Each row is a point. The points of each table are mixes of a few directions, plus a little noise. How many directions does each table use, and how many do they share? Where both have some left over, give the other angles between the two spaces (their principal angles), to ten degrees, smallest first.
(in the rows, 128 means zero)

First (5 x 3):
[[ 97 134 107]
 [177 119 162]
 [ 86 137  98]
 [187 116 168]
 [ 94 134 105]]
Second, 7 rows:
[[153 123 145]
 [115 130 119]
 [ 92 135 103]
 [120 130 123]
 [ 97 134 106]
 [225 108 195]
 [ 94 135 105]]
Directions: first 1, second 1, shared 1

First:
[[161 112 118  26 138 118]
 [150 117 123  59 136 121]
 [106 138 127 193 117 134]
 [144 119 108  74 126 124]
 [112 136 143 184 128 133]
 [101 140  88 194  99 139]
 [120 131 106 143 116 132]
 [131 129 211 149 165 123]]
Second (9 x 6):
[[165 149 117 135 104  83]
 [104 110 116 114 113 123]
 [162  75 165 132 156 183]
 [161 121 146 160 167 151]
 [155 107 116 133 110  98]
 [119 144 108 155 142 108]
 [ 66 141 136  39  65 143]
 [ 82 195  98 143 133  98]
 [138 109 149 142 161 168]]
Directions: first 2, second 4, shared 0; angles 50, 50

First (9 x 11):
[[123 122 124 148 152 115 156 132 119 125 130]
 [109 135 109 138 104 101 124 150 147 121 141]
 [ 76 135 108 178 174  84 139 155 105 104 143]
 [213 105 158  72  89 187 152  85 153 165 104]
 [163 120 168  99 168 186 117  85  91 141 102]
 [ 99 131 135 156 196 125 127 126  81 113 125]
 [105 141  82 132  32  73 119 176 199 122 158]
 [154 122 157 107 158 171 121  96 100 137 108]
 [112 141 111 119  79 111  96 147 157 124 140]]
Second, 10 rows:
[[138 144 134 132 118 131 137 135 115 129 137]
 [100  90 111 120 151 123 105 108 164 122 105]
 [191 215 165 146  74 140 181 173  51 140 180]
 [ 69  46  94 111 178 117  78  86 201 117  79]
 [ 70  46  94 110 178 117  78  86 202 117  79]
 [133 137 130 130 123 128 133 132 121 129 133]
 [130 129 129 128 127 128 129 129 126 128 129]
 [136 138 132 130 121 129 135 132 119 129 135]
 [138 142 134 130 120 130 136 136 115 129 137]
 [176 194 156 142  88 137 169 162  70 136 167]]
Directions: first 3, second 1, shared 0; angles 80

First (8 x 18):
[[153  89 154 152 146 116 120 137  78  73 128 129 109 154 167 106 103 149]
 [188 116 103 107 136 115 129  90 127 106 150 118  87 162 143  87  95 136]
 [ 90  85 175 164 163 117 146 165  73  69 137 115 128 153 184 132 135 130]
 [127 169  89 106  90 145 122  99 185 195 114 146 182  86  67 135 125 109]
 [ 92 161 128 121 116 139 124 149 157 170 114 130 132  99  99 166 168 122]
 [ 68 166 149 115 142 130 131 185 149 156 127 102  56 121 125 198 217 131]
 [174 105 144 158 111 129  90 130  90 105  96 162 146 116 125 107  87 157]
 [133 133  82 101 120 129 161  69 168 149 155 121 186 131 113  93  93  91]]
Second (8 x 18):
[[119 147 133 115 134 126 122 151 138 138 130 114  70 132 127 156 168 137]
 [ 38 144 133 145 113 147 156 140 154 171 116 138 244  81 101 158 148  85]
 [137 132 119 113 135 124 134 121 137 127 141 116 100 141 133 125 133 128]
 [169  87 181 171 140 118  84 171  51  64 100 145  74 144 165 124 116 180]
 [125 116 137 122 155 116 143 137 114 100 151 103  77 161 162 128 143 131]
 [165 135  96 100 126 123 132  93 150 134 146 120 105 143 122 105 110 126]
 [ 98 148 142 160  85 153  94 151 134 175  72 175 221  58  74 159 130 129]
 [173 114  83  96 137 117 158  61 147 115 169 112 134 164 140  70  77 108]]
Directions: first 4, second 4, shared 4

First (9 x 32):
[[152 124 184  73  83 157 113  86 167 118 106 160 158 177 182 158 137 145
  142 134 107 111 108 101 158 162  79 130 131 156 100  94]
 [126 120 132 107 104 160 125 117 126 123 134 141 137 130 149 136 129 154
  130 126 123 127 114 116 132 134 118 122 134 142 122 122]
 [112 119 118  92  83 188 115 115 105 128 135 147 125 107 161 132 124 185
  136 120 129 135 108 108 132 167 126 117 146 145 111 121]
 [130 134 117 167 169  84 142 150 130 130 133 107 123 127  91 118 128  88
  118 131 134 129 146 149 115  87 143 133 116 110 150 143]
 [164 122 187 107 120 116 134 100 184 112 115 146 171 195 154 158 141 101
  128 140 103 104 119 121 149  99  78 135 114 147 127 107]
 [ 80 126  29 202 182 113 151 192  51 141 172  85  81  38  55  81 113 128
  107 113 162 159 149 163  77  78 205 118 132  92 171 183]
 [146 142 155 131 142  90 122 122 156 132 104 124 127 154 123 132 131  94
  134 135 125 121 142 130 140 145 118 139 119 120 118 116]
 [104  96  89 124 103 195 148 135  90 114 177 138 144  98 139 129 126 181
  113 118 125 134 100 124 108  72 133 108 138 149 154 149]
 [138 171 141 149 166  48 102 136 143 154  76 104  84 127  97 109 123  75
  146 134 145 134 169 137 140 208 151 149 122  90  99 116]]
Second:
[[136 137 152  94 105 164  93 117 130 128 114 164 142 157 163 112 142 158
  158 154 147  78 118  94 153 156  90 123 146 116 130 108]
 [114  91 116 124  81 144 101 121 101 116 183 110 130 110 135 122 123 189
  170 124 153 123 144 112  98 109 115 135 158 164 145 119]
 [106 166 132 105 159  75 136 108  93 172  45  96  90  88 104 112 173  73
  114  65 103 225 146 158 146 223 235  90  72 106  31 125]
 [128 108 128 121  96 154 106 125 122 115 162 136 139 135 145 124 122 172
  157 144 149  97 129 107 119 112  94 136 155 144 152 119]
 [135 143 145 108 126 143 114 122 133 133 104 151 134 147 146 119 139 130
  137 141 133 104 120 112 150 153 113 122 130 112 121 118]
 [123 149 143 101 129 125 113 114 115 146  86 135 120 128 137 113 154 120
  138 116 127 141 130 122 150 182 152 110 114 112  89 116]
 [126 140 119 146 161  95 158 135 132 137 107 109 115 113 102 138 127  83
   94 107 105 170 130 157 126 129 167 124 101 120 110 142]
 [118  95  97 164 124 109 149 140 120 114 183  90 122  98 101 145 103 136
  119 113 125 157 142 150  85  73 140 143 135 161 152 145]
 [138 140 141 120 133 141 124 128 142 128 112 151 136 149 141 126 130 123
  126 145 129 101 117 118 146 134 107 128 130 113 133 124]
 [157 111 107 198 166 128 186 169 191  91 183 138 152 156 107 171  66  94
   67 172 109  83 105 150 107   7  66 169 140 132 218 163]]
Directions: first 3, second 3, shared 0; angles 30, 50, 50

First, 8 rows:
[[198 197 152 106 121 128 132  81 136 111  98 166  49 132  98 149 126 111
  148 150 115 154 134  97  94 126 149 135 144  35  77 137]
 [ 49  52 100 154 136 128 124 181 118 147 161  86 217 123 161 105 130 146
  105 104 142  98 121 162 166 131 106 120 110 232 185 118]
 [ 70  71 108 147 133 128 125 166 121 141 153  96 193 125 152 111 130 141
  112 110 139 106 122 153 156 130 111 122 115 204 169 121]
 [117 118 124 131 130 128 128 136 126 131 133 122 140 128 132 125 129 131
  125 125 130 124 127 134 133 129 125 126 126 142 136 127]
 [198 197 152 105 121 128 132  80 137 111  98 166  48 132  99 149 125 112
  148 150 115 154 135  97  94 125 148 135 144  35  77 136]
 [ 64  66 106 148 134 128 124 171 121 143 155  94 199 124 154 109 130 142
  110 109 140 105 123 155 159 131 109 121 114 212 174 121]
 [109 110 122 134 130 128 127 140 126 132 136 117 149 128 135 122 128 132
  123 123 131 121 127 136 138 129 122 126 124 152 141 126]
 [216 213 158 100 119 128 132  70 139 108  90 174  29 132  92 154 125 108
  153 154 112 161 136  90  85 125 154 136 148  12  64 139]]
Second (8 x 32):
[[171 195 151 105 131 164 142 121 141  61 133 156  62 140  79 106 143 101
  191 134  85 206 131 130  83 146 110 133 154  15  89 106]
 [151 135 131 125 122 107 122  99 126 155 104 138 113 124 136 155 118 133
  105 139 144 100 131 106 131 116 152 129 124 130 116 146]
 [109 139 131 123 138 169 141 165 135  66 165 124 128 138 100  82 149 113
  183 115  91 193 126 159 108 151  87 127 142  87 132  95]
 [ 78  96 115 139 138 153 134 177 128 101 167 104 172 132 127  89 142 128
  149 107 113 152 123 165 135 143  92 124 128 155 159 103]
 [ 92  80 112 144 128 109 120 140 118 167 130 107 178 121 159 136 120 145
   90 121 153  81 125 132 159 119 134 125 111 206 158 138]
 [ 65  75 109 145 136 139 128 177 123 126 162  95 193 128 145  99 136 138
  126 107 129 123 122 161 151 137 101 122 118 194 171 113]
 [137 106 121 136 119  85 115  97 120 192  96 128 141 117 160 172 108 146
   71 139 166  59 130 100 153 105 167 128 111 183 131 160]
 [221 196 153 105 112  97 123  46 132 156  67 174  39 124 117 186 109 121
  109 163 142 109 137  70 104 108 182 137 136  54  68 162]]
Directions: first 1, second 2, shared 1

First, 9 rows:
[[144 139  91 128 181 125 127 128  99 114 115 143 147 119 164 102 162 185
  143 127 151 130 209 125 118 148 136 152 132 116 139 109]
 [147 163 157  98 141 133 152  95 128 161 145 115  99 112 137 135  94 117
  146 162 140 119 117 145 139 144 154  86 134 127 152 175]
 [115 101 102 152 121 124 109 154 126 100 113 139 152 140 123 120 158 142
  115 100 120 136 144 115 119 117 107 163 124 127 109  89]
 [117 103  97 151 131 123 109 153 121  99 112 142 154 138 130 117 162 151
  118 102 124 135 156 115 118 120 110 165 125 126 112  88]
 [133 127 101 135 155 125 123 134 111 113 117 138 145 127 146 112 154 163
  133 120 139 131 176 123 120 136 126 150 129 122 129 108]
 [128 138 156 115 111 131 138 114 141 148 141 116 108 125 116 142  99  98
  128 143 123 124  88 137 137 126 136 100 129 133 133 156]
 [113  99 104 152 117 124 108 154 127 102 114 139 151 140 121 123 155 137
  114 100 119 135 138 114 120 116 107 162 124 128 109  91]
 [126 142 179 109  91 135 145 107 153 162 151 107  93 125 103 155  77  72
  127 151 116 120  51 142 144 121 139  81 128 138 135 175]
 [128 140 165 113 103 133 141 111 146 153 144 113 102 125 111 147  91  88
  128 146 120 122  74 139 139 124 137  92 128 135 134 163]]
Second (9 x 32):
[[138 134 104 129 160 125 127 129 109 119 119 137 140 123 150 111 150 164
  137 126 142 130 179 127 122 140 132 144 130 120 134 115]
 [141 136  95 130 173 124 126 129 103 115 116 140 145 122 159 104 159 178
  140 126 147 130 198 125 119 145 133 150 131 118 136 110]
 [106 115 184 126  51 133 131 126 171 151 148 106  98 139  76 167  76  43
  107 132  95 124   7 134 144  99 119  91 123 145 114 159]
 [138 134 103 129 162 126 126 129 109 118 119 138 141 124 152 111 152 166
  137 126 143 130 182 125 121 142 132 145 130 120 134 114]
 [133 132 115 128 145 127 127 129 118 122 123 133 135 125 140 119 139 147
  133 127 135 128 155 127 125 135 130 137 129 124 131 120]
 [112 119 167 126  75 132 131 126 158 143 142 112 107 136  91 156  92  69
  113 131 106 126  45 132 139 108 121 102 124 141 119 149]
 [129 130 125 128 133 127 127 128 125 126 126 129 131 127 132 126 131 133
  130 128 130 128 135 127 127 130 129 131 129 127 129 126]
 [139 134 101 129 165 125 126 129 107 117 119 139 142 123 152 110 153 169
  138 126 144 129 186 125 121 142 132 146 130 120 135 113]
 [115 121 159 127  87 131 130 126 151 140 139 116 112 135  99 150 100  82
  117 129 111 126  63 131 137 113 122 108 125 137 120 145]]
Directions: first 2, second 1, shared 1

First, 11 rows:
[[153 146 146 161 130 121 154 127 113 115 126 138 139 142 151 106 120 105
   97 150 117  91 116 106 147 116 128 113 112 137 119 146]
 [114 132 158 135 143 121 106 131 127 112 163 123 108 137 118 133 129 114
  115 102 124 152 133 122 142 126 145 126 105 133 113 132]
 [110 125 101 109 116 143 103 134  97 136 114 138 149 107 104 110 135 169
  162 132  99 143 144 135  96 124 134 137 146 109 126 111]
 [151 126 147 137 124 133 158 103 150 123 128 116 116 142 136 111 131 103
   85 141 158 101 127 116 154 134 102  99 106 167 123 111]
 [147 131  99 151 114 129 134 135  92 135 109 149 181 112 143 113 120 136
  141 152 113  97 115 130  99 118 146 123 152  98 132 143]
 [ 96 148 138 105 140 126 111 153 114 122 121 135  99 133 111 127 129 156
  155 124  74 159 143 118 136 118 126 164 124 120 124 136]
 [132 124 125 125 129 123 138 128 145 133 123 124 122 131 137 143 126 121
  129 128 142 125 121 133 132 132 122 132 134 129 136 133]
 [125 134 116  95 121 138 155 128 145 141  84 123 103 133 125 120 132 153
  141 155 115 121 138 122 140 131  84 147 136 146 140 113]
 [100 120 132 116 135 130  86 133 120 124 157 125 122 119 102 137 134 140
  144  96 122 169 141 138 115 130 150 134 125 116 120 120]
 [151 110 125 168 125 119 117 117 121 124 163 130 171 118 144 140 122  93
  109 110 170 113 108 142 108 131 168  96 132 110 125 140]
 [130 110 122 105 130 124 146 118 184 143 119 106  97 134 136 167 129 117
  129 119 176 135 123 145 139 148 103 136 138 143 149 121]]
Second, 9 rows:
[[141 137 146 135 129 113 156 131 150 134 121 121 113 141 134 147 120 118
  132 131 132 125 119 137 137 138 127 141 123 138 131 144]
 [129 127 130 128 128 127 130 128 129 128 127 127 127 129 129 129 128 127
  129 129 128 128 128 129 129 129 128 129 128 129 128 128]
 [142 138 147 135 129 112 158 131 152 134 120 119 112 142 135 149 120 117
  133 132 131 126 118 137 137 137 126 142 123 140 130 145]
 [138 136 140 133 129 116 149 130 144 132 122 122 117 137 133 143 122 120
  131 130 131 127 121 135 134 135 127 138 124 135 129 140]
 [131 131 132 129 128 125 135 128 133 129 126 126 125 131 129 132 126 126
  129 129 128 128 126 129 130 130 127 131 127 131 128 133]
 [ 69  87  52 100 122 195   7 115  33 102 159 162 197  71  99  42 159 172
  110 112 113 136 168  89  92  89 134  69 151  83 120  55]
 [134 131 134 130 128 122 139 129 136 131 125 126 121 132 131 136 125 124
  129 128 130 127 125 131 131 131 127 133 126 133 129 135]
 [130 129 131 130 128 126 134 130 133 129 126 126 125 131 129 132 127 126
  129 129 128 127 126 130 129 129 127 131 127 129 129 131]
 [137 134 140 132 129 118 146 130 143 132 124 122 118 136 132 142 124 121
  130 131 131 127 123 135 132 134 127 137 124 135 129 139]]
Directions: first 5, second 1, shared 0; angles 30

First:
[[118 114 168 188  62 148 147 113 164  65 145 155 131 178 177 166 129  89
  147 152 169 140 147 181  31 112  85 186 233 142  21 206]
 [116 122 101 114 123 127 133 126 107 139 101 115 128 108 105 124 139 137
  128 121 119 125 133 129 159 115 143 107 100 123 165 102]
 [174 152 187 116 191 105  90 139 154 134 184 164 130 147 145  90 105 146
  113 124 123 120 114 102 119 175 113 152 134 129 115 133]
 [ 82 106  35 130  68 150 161 133  94 130  68  88 122  84  90 170 153 119
  136 104 144 130 141 147 155  84 163  88 113 132 168 107]
 [105 131  47 147 101 158 149 164 130 133 135  94 115  96 124 193 119 108
  127  93 168 144 109 110 120 126 162 103 135 144 121 139]
 [104 132  90 133 122 149 157 132 115 156 116  75 120 118 141 165 123 109
  136 153 110 152 101  97 146 112 145  94  78 116 131 122]
 [141 128 177 101 160 104 114 101 113 144 111 138 137 141 121  74 136 149
  128 158  81 118 136 127 163 127 113 128  87 109 160  98]
 [185 141 221  98 197  83  70 118 147 123 165 197 139 154 122  42 121 169
  111 120 111  97 143 132 132 171 100 166 142 127 141 115]]
Second (11 x 32):
[[ 78 114 111 148  79 154 181  94 102 138  73  73 130 140 149 159 141  98
  156 195  88 154 122 133 136  74 120 106  89 103 115 131]
 [125 128 128 129 125 128 132 126 125 126 125 126 128 129 129 130 129 128
  129 129 127 128 129 129 130 126 128 127 127 128 129 129]
 [182 146 147 106 187  99  65 169 158 118 191 193 128 114 103  90 111 163
   97  50 172  98 133 118 119 193 137 153 174 155 141 125]
 [160 140 137 116 161 110  94 152 145 121 165 165 128 122 113 107 119 149
  111  83 153 112 130 124 122 166 134 143 155 143 137 126]
 [ 73 111 112 149  71 156 186  89  98 138  68  65 128 142 152 164 146  93
  158 205  85 157 123 138 138  68 118 104  82 101 115 132]
 [128 128 127 128 129 130 129 128 126 128 128 126 127 129 129 128 129 127
  130 128 127 129 128 128 127 130 128 128 126 127 128 128]
 [ 75 110 114 149  71 156 190  88  97 137  68  63 130 143 154 167 147  94
  159 207  83 156 120 136 136  66 118 103  81 101 113 130]
 [204 154 150  97 207  87  46 182 168 115 214 220 127 108  93  76 101 176
   85  19 188  87 136 116 116 215 141 162 192 163 150 123]
 [ 87 114 115 143  85 150 174  97 107 135  81  78 130 138 147 155 142 100
  153 189  95 151 124 134 134  79 120 110  92 107 115 132]
 [186 146 147 105 188  98  64 171 157 118 194 195 127 111 103  87 108 167
   96  47 175  96 133 117 119 194 139 152 178 155 144 123]
 [105 121 121 136 108 139 149 114 117 131 104 105 129 133 139 143 136 115
  139 159 111 138 125 131 131 104 125 119 109 117 123 128]]
Directions: first 4, second 1, shared 1
